Each wall is flat, endless, passes through zero and stands at right angles to its row. A trip goes straight from one point to another. List the walls that it crosses, first one first.

Walls:
(1): 37 26 -85
(2): 3 17 -56
(3): 8 9 31
Trips:
6 -11 -8 to 7 -42 23 => 2, 1, 3
79 85 50 to 19 -35 29 => 1
-41 115 -46 to 3 -69 46 => 3, 1, 2
17 -53 -24 to -69 19 -48 => none
37 23 -23 to 46 78 38 => 3, 2
16 47 -24 to 28 -28 -31 => none

Walls:
(1): 94 63 -27 59 -42 97 6 -63 73
(2): -7 38 -40 70 -104 -71 50 39 6
Trips:
-15 -9 -19 -29 8 24 52 -69 -14 to 43 42 -58 -56 7 37 -60 61 20 => none
5 -40 16 -2 54 -41 -44 18 -44 to 44 51 -17 -15 25 -18 19 -10 -36 => 1, 2
54 -50 -8 22 -105 38 63 -53 55 to -33 50 30 -10 -27 -60 -14 33 -12 => 1
-76 -89 -84 38 -94 -9 19 1 15 to -32 24 14 -2 -54 29 54 12 -31 => 1
65 3 4 -43 43 -47 35 -4 -15 to -41 16 53 -22 80 -4 25 -36 -29 => none
8 -16 41 -19 -56 38 -24 34 3 to 52 56 6 -16 -22 69 49 75 -5 => 2
20 -6 15 -15 20 -56 -14 7 -3 to -81 -31 -54 36 58 -36 68 -49 34 => 2
14 -82 -14 33 -34 -60 0 45 58 to 9 3 22 -10 -33 0 -11 85 40 => none

Walls:
(1): 72 32 10 78 44 -24 -13 9 19 -92 -41 -28 0 -29 9 -19 -27 -101
(2): -3 60 24 -26 14 -3 9 41 -22 -5 54 11 -38 5 -54 6 -30 70
Trips:
17 4 31 27 -21 5 0 -33 39 0 -5 -1 19 13 23 59 -11 11 to 10 47 54 60 16 -19 20 12 -30 -14 -51 29 7 -74 19 -43 11 -33 => none
22 -7 31 -5 1 -12 46 -14 -25 -9 -25 -9 1 -21 -57 -51 34 -99 to 36 22 -53 -26 -27 -24 -44 22 19 -5 -1 -10 44 -46 60 -12 -27 34 => none
74 -100 0 -18 56 7 20 8 14 86 -6 -13 36 17 -49 -42 10 -11 to -60 48 -65 -53 -22 -30 -51 -23 -29 5 10 11 4 22 9 -55 13 9 => 2
-24 26 -21 -34 -109 -5 31 -46 -25 58 51 -13 51 60 29 -4 -62 -73 to 29 30 46 20 -7 -40 76 -18 -53 29 -34 35 83 1 -22 -12 -11 69 => 2
-81 11 34 -20 -19 -30 23 -1 43 -44 25 -24 37 -26 39 19 34 35 to -17 27 54 12 32 18 -26 -30 5 17 -45 -97 -4 29 -52 -4 -10 7 => 1
10 -37 -23 40 65 -6 -12 -4 16 19 -44 12 -26 55 30 57 -12 -28 to 84 -14 -31 -18 -27 45 9 -33 4 -25 3 34 25 31 -56 20 16 -24 => none
-5 53 20 -36 -16 -8 41 24 7 -4 63 -18 9 -11 14 -31 16 -37 to 33 -52 -121 37 3 -77 6 27 5 -29 34 34 38 -39 -40 -63 35 -34 => 2
-1 18 19 -23 -8 14 -72 17 -13 -40 -47 -32 55 -15 11 -2 -32 -60 to -22 -2 -30 30 -1 34 55 -49 -23 5 60 0 105 -30 -61 -22 -5 40 => 1, 2
39 -52 -4 53 -29 43 19 -7 -25 -32 -66 -9 -19 -25 -18 8 11 -21 to -58 9 -9 -7 -17 -9 -42 17 7 -40 31 -33 -57 59 -35 -7 -8 42 => 2, 1

Walls:
(1): 14 -50 -33 -25 -36 42 54 -17 6 -14 -48 -23 -37 24 37 54 -3 -27 54 -4 -26
 40 6 -28 -48 -18 12 -48 19 -20 18 38 -17 44 -7 17 33 31 6 34 -9 -68 23
 15 1 -62 44 -21
(2): -42 -62 12 -80 39 -41 11 -20 -17 -50 -43 -33 21 -21 25 -23 -20 19 -6 38
 -29 28 1 -7 1 -30 -15 18 46 31 40 4 22 30 -13 4 37 -36 26 21 10 -5 -55
 -6 29 -2 4 20
(3): 67 21 29 -7 35 -13 -51 -53 6 64 -69 -46 63 2 11 2 -47 -27 -1 31 26 -57 3
 6 40 41 -70 11 27 -9 -9 49 -26 12 0 18 41 18 39 66 -48 -53 9 -59 18 -39
 36 -57
(4): 27 6 15 15 49 25 56 12 34 -22 -32 -1 23 -42 -55 -22 -15 -31 -10 -25 5 53
 22 -25 24 -14 38 4 5 18 6 -41 40 -28 -48 17 -38 5 -3 65 -8 -13 20 44
 -36 20 32 -25
Trips:
-7 -21 -16 -12 -19 37 -21 0 -13 22 -57 1 -27 24 41 27 59 26 43 31 -57 9
 10 -1 -47 -10 2 29 -24 17 -6 -17 22 -43 6 28 26 28 22 60 7 -75 -9 -21
 -15 -24 -33 -15 to 50 30 21 -24 -15 -24 -17 -67 -27 28 28 11 17 -7 16 45 50 0 17 -57 25
 -109 -26 -9 26 -68 -47 -8 12 -7 -27 41 38 -12 -9 -95 -71 21 -31 -39 35
 33 -5 35 49 -4 8 -38 => 2, 1
37 46 8 45 -12 44 64 3 29 -93 16 -11 -52 36 34 9 -22 30 35 1 51 2 -15 -1
 -31 17 13 66 8 -5 -22 20 -21 -56 -24 57 37 20 89 1 3 -38 32 67 -32 0 -9
 24 to -26 22 -31 -29 23 13 -12 20 25 -9 20 -1 -36 53 -24 17 0 16 -69 -56 64
 -11 -21 17 32 0 34 -45 -2 54 21 4 -52 20 -14 31 39 18 57 -5 -35 -24 22
 34 53 14 70 15 => 3
-33 -39 -6 33 0 -25 12 -20 -18 -37 18 -37 25 5 -30 -20 1 -29 1 51 -53
 -40 -49 -17 4 -20 -12 14 0 19 -5 -44 -56 9 -29 -41 0 -10 -46 -2 -59 35
 -4 -50 4 -59 -1 -36 to -10 1 22 47 -36 37 10 67 29 5 -13 47 33 -33 20 95 -84 32 -17 -17 54 20
 -36 -60 -11 45 -27 -9 33 11 2 31 -16 11 -41 36 -14 4 -5 17 6 -8 -34 -15
 -35 3 -29 -9 => 1, 2, 4
63 22 -9 -49 -74 11 -49 -94 -38 56 -23 34 -13 -40 -8 -5 23 -35 -19 40 31
 9 4 51 -3 -27 17 -25 -53 11 6 18 14 3 24 -9 13 38 -11 8 -11 -37 -16 8
 49 -7 -20 27 to 44 22 43 11 -19 19 26 23 121 46 -65 55 -15 -38 -54 -29 25 -38 48 55 -17
 3 43 25 -42 25 -47 34 -20 51 -36 -61 17 57 -16 -26 29 -19 -8 -15 -8 -14
 21 45 -38 31 -14 4 => 4, 1
12 -32 -47 43 -48 17 38 35 10 0 27 9 -29 -2 88 57 24 -14 -19 -21 32 44
 -18 48 -14 -11 -54 16 -7 -10 -46 52 -40 -31 -39 59 -17 34 31 41 -9 66
 25 8 13 -6 14 -27 to -1 49 -42 9 -21 -36 -52 49 -46 -4 -38 45 14 26 47 35 56 59 13 4 -27 44
 -25 -35 6 -11 0 -6 -25 1 18 -46 10 -32 -33 18 29 -85 27 11 75 49 34 -38
 73 -22 -13 -12 => 1, 2
-34 -7 20 -40 16 45 -19 3 -21 -6 4 -16 65 -9 -7 12 -14 -114 -7 25 17 -12
 50 19 -6 -18 23 -1 13 -35 -11 18 4 -27 -5 46 -23 -7 -30 -6 -17 10 -22
 -12 -14 0 65 -13 to -47 -33 53 7 -1 -19 -19 18 14 -26 -10 -33 -9 -29 -31 8 4 -14 24 46 16
 -13 8 -33 -16 -54 42 -39 -20 -1 -49 7 22 -9 27 -73 -39 31 13 73 -20 -35
 -19 25 14 33 35 43 => 3
32 62 -31 -9 -14 -4 -73 -56 -25 21 -7 19 -49 -41 24 -4 58 65 14 32 -22
 26 21 28 14 -51 24 -43 14 -37 -59 -24 -20 -15 9 -1 32 -36 -36 6 14 -6
 -17 38 -45 51 -1 15 to -18 -34 4 -32 -1 -13 19 49 -47 18 -1 0 -75 55 34 -1 8 -50 56 -47 -47 89
 0 4 -35 84 23 5 0 18 37 -20 59 7 -15 -107 -25 25 21 -22 29 13 -33 -18
 25 -2 -35 -16 => 1, 2

Walls:
(1): 33 -2 -30 17 -21 -17 -35 36 38 -63 30 -32 13 -26 6 22 10 1 88 2 9 -5 6
 -18 0 5 16 -39 -40 -26 8 -6 -31 35 -6 -60 -46 0 -31 45 -12 -6 28 -17 -8
 33 49 -31
(2): 18 -18 31 14 21 6 -5 6 -18 -38 -46 -59 3 9 69 23 -24 1 -5 -3 -3 37 -32
 -17 34 -58 -26 2 45 52 -2 -21 -48 -35 37 -84 9 31 -2 18 35 -29 -6 -21
 29 24 16 -3
(3): 15 0 91 6 -13 10 -2 -45 14 29 -51 78 -58 24 17 -69 24 33 52 -28 21 -96
 18 -14 19 64 -35 -7 6 -20 46 43 9 1 1 34 45 50 -44 -8 -8 4 -3 -45 74 27
 44 -6
(4): -43 -6 11 1 49 -23 -4 16 27 13 -52 -11 -21 35 -15 -7 -5 6 -16 56 -57 -49
 -50 -8 -5 3 -9 -2 -8 51 35 -23 5 74 13 94 -17 9 121 22 52 31 21 22 60
 -2 -9 -68
(5): 17 4 -6 -23 30 19 2 -39 -19 21 12 -21 19 -83 -15 30 -24 -38 22 -14 6 14
 8 11 -11 14 -54 -49 8 -41 -5 -4 -12 -44 55 -8 11 -8 -39 -10 21 -59 16 0
 -10 6 50 -21
(6): -28 -9 2 16 24 -6 50 12 -27 -3 -9 -87 -43 26 -23 57 9 -59 32 -30 12 52
 -14 -1 -28 -56 -43 18 -16 -22 -9 -19 -17 -46 -48 32 11 9 26 -20 31 -16
 15 -27 4 28 -18 8
(7): 20 29 -36 7 5 31 -27 10 -22 -56 14 -19 6 11 13 29 -8 25 -4 62 -8 10 45
 41 26 6 51 8 -5 9 -19 -2 -36 10 -12 -40 30 -11 -17 -1 -2 19 -19 -15 -40
 4 -67 -4
Trips:
-20 -53 49 13 -23 15 -47 -12 -7 26 -9 -37 -62 32 4 60 -10 -22 -68 57 10
 -6 30 -20 64 -9 -23 -34 52 -2 13 6 11 18 26 -28 -23 17 27 -16 -24 -68
 -8 -15 48 -2 17 25 to 1 -43 -25 -6 10 -15 35 -13 6 -39 -15 -53 -37 73 43 -4 -25 -31 -7 -13 22
 27 -35 1 40 10 16 -7 36 1 -19 6 13 56 25 -20 -17 21 -22 -21 8 10 -8 1
 -2 -26 54 9 => 5, 3, 1
9 28 7 21 -21 13 28 7 30 -17 26 -30 -15 -10 28 -5 -23 -17 22 60 -50 2
 -39 6 -37 11 -13 -17 21 -6 58 -75 -22 26 32 26 3 -72 -26 -27 47 49 67
 -5 85 -62 -8 -2 to 87 53 12 36 -20 -32 -34 41 34 21 80 13 -48 9 -31 -18 9 2 12 14 28 -13 -5
 -33 -19 38 -34 -34 -3 9 -41 38 29 -3 21 25 3 -69 42 -1 64 27 4 15 31 12
 14 -39 => 2, 6, 3
-1 19 47 -25 21 -35 -31 46 62 28 -20 28 40 -8 12 6 48 22 25 29 41 -37 33
 1 -38 18 -1 46 25 85 18 16 71 -67 -41 28 8 -8 -33 -19 10 -62 34 12 -33
 -10 -22 -26 to -58 3 18 36 11 -39 20 16 3 12 12 5 -20 -8 -16 9 -52 -102 27 -32 -15 17
 -20 42 40 -28 20 1 -34 32 -11 -18 -21 5 18 23 -28 71 -80 -46 39 67 -21
 -68 8 -2 14 45 => 4, 6, 2, 5

Walls:
(1): -52 61 18 -76 25 -24 -25 12 -14 24 15 0 1 57 -61 -110 -77 14 -21 19 -24
 46 -71 63 -63 6 7 -71 7 -9 -116 -57 83 3 31 -70 8 41 -73 56 -15 80 -35
 -29 62 -121 8 -52
(2): 28 -78 -33 -1 -42 -9 7 -29 -7 21 -4 -105 23 -18 16 20 49 -30 11 66 -21
 -16 15 17 62 21 17 25 -7 -63 33 -20 -31 -14 49 -39 32 -62 0 -28 33 -14
 52 -1 -1 51 49 27
(3): 31 25 -71 15 -26 2 -37 -68 -29 19 45 2 5 -19 -12 -11 -56 -7 -52 45 32 35
 3 -11 71 -2 61 52 -52 6 29 -50 -74 -44 51 -16 -37 -34 11 40 12 -2 52 9
 27 -86 6 50
(4): -58 55 38 11 10 -26 36 101 -43 -24 31 -34 -77 26 -31 8 -13 -29 -40 -45
 92 -96 -35 34 -39 -45 -30 52 -10 2 -78 -6 13 13 -13 7 3 2 -5 72 -18 1 7
 -52 -5 11 -25 -51
(5): 53 43 -110 30 -108 21 35 3 -45 -14 22 -20 11 -19 -39 26 -29 24 50 8 -65
 13 1 49 -60 -43 80 -47 57 -13 -16 13 25 20 2 -70 27 22 -98 12 -23 -6
 -31 11 -42 -3 -47 56
(6): -17 -15 0 43 19 -11 2 85 -37 -4 61 54 33 -81 30 -37 19 -10 -10 29 3 23
 26 33 -30 -28 -2 33 29 21 2 -30 -49 -87 55 73 -17 -35 -18 -37 -56 95 40
 57 -31 -62 22 75
(7): 45 -55 2 34 -27 -32 -40 -68 -13 -98 -30 12 7 31 1 17 -42 -61 -45 -67 -30
 -70 -34 -41 49 -24 38 34 57 -13 86 -25 47 -70 67 40 -40 5 36 -21 -5 -48
 9 6 -35 -58 -14 8
(8): -12 -8 30 51 15 39 39 5 47 -66 15 53 20 -67 30 44 5 -38 -41 24 75 31 85
 -6 -13 16 3 49 -68 40 26 -22 29 -50 17 -18 -57 -3 26 53 15 81 16 3 30
 -30 10 87
Trips:
-18 -38 -15 24 -69 -50 17 27 51 -80 -30 4 43 13 48 -30 -6 17 -78 -15 -31
 -34 11 10 -4 -22 30 -34 2 -71 -3 -9 18 13 -18 8 27 18 3 -34 -39 28 -34
 -75 12 33 64 -39 to -82 -39 -26 43 20 52 20 72 -4 -100 42 1 44 21 -9 -98 -21 2 -84 33 -22 27
 14 -39 11 -56 -42 87 59 -50 -5 -12 -71 70 -4 27 23 64 25 -40 21 -9 47
 -11 19 7 -50 94 => 6, 1, 8, 5, 3, 2
-77 -17 -5 -28 9 35 9 -18 13 7 54 37 -48 71 -62 -2 -14 -17 41 25 -42 97
 7 23 51 -60 -3 -8 -66 23 12 -39 -23 -43 9 1 -77 48 -40 -19 -39 25 34
 -28 -34 -80 -71 -28 to 44 -29 -1 -30 -10 -12 -24 -93 44 -4 -32 -13 7 -36 -64 -61 -46 41 31 -43
 12 32 27 -40 82 -37 40 -53 30 -69 -29 -25 32 -68 -82 29 19 45 -50 56 1
 34 -46 56 -88 -18 -80 17 => 7, 8, 6
11 -21 53 3 -17 -20 -3 16 13 51 13 -14 -18 -24 -60 17 -86 15 -40 4 32
 -15 -37 25 -33 -61 -14 67 16 26 42 31 -29 -10 -12 4 -58 67 115 22 -20
 -34 26 0 -72 51 -52 16 to 49 66 -55 18 42 -37 -85 45 30 -37 -32 30 -21 -32 -30 63 44 -47 2 42 26
 -2 8 -30 30 26 -1 -18 -9 -19 45 -82 56 -8 -17 73 -64 13 8 -12 -47 47 10
 0 52 -32 7 -52 => 6, 4
-30 -25 51 -38 55 29 -106 32 -91 30 -14 -67 -8 52 -25 59 -44 -74 7 16 56
 0 22 -62 45 23 -3 52 -36 15 34 -33 16 -22 -12 30 68 95 -34 3 -1 6 43 46
 -20 -20 -44 -75 to -12 -11 29 -15 -48 -82 11 -54 86 22 -43 35 40 11 -6 22 -23 50 52 16 -5
 64 59 -61 61 56 -5 -8 50 50 6 -67 -57 45 35 25 10 -62 -34 104 0 -6 -26
 11 -8 0 32 -62 => 2, 4, 7, 1
-6 9 24 8 -104 -17 25 18 6 -25 -57 44 -38 -60 48 -60 0 73 -9 6 16 3 29
 -66 32 -18 -28 12 38 52 38 33 -22 -1 79 -19 78 -3 27 -1 -37 1 -32 -8 30
 -28 6 47 to 25 3 6 -14 -60 -25 23 55 -80 -12 68 -32 40 9 -16 -41 -71 24 52 55 -54
 -32 -24 7 -7 -48 -15 38 70 -62 19 -58 -51 65 58 29 -4 -33 -3 16 -23 44
 12 -21 8 75 -37 25 => 2, 8, 4, 1, 7
-9 21 -52 29 39 -36 -19 34 40 13 61 42 27 -32 11 -50 -69 -15 -1 89 -34
 -16 36 -38 74 1 30 -28 6 -6 -38 47 -48 -58 43 -20 -92 6 -85 35 -2 26
 -23 14 -7 -34 -73 -34 to -2 -7 50 -27 58 90 -67 -1 26 -14 3 36 -25 8 18 23 15 38 -14 -70 -29 55
 -60 -30 21 -15 32 -4 96 -6 -28 -39 -51 53 26 40 2 92 69 -43 -35 -13 37
 -33 -50 52 1 -30 => 7, 8, 5, 3, 1, 6
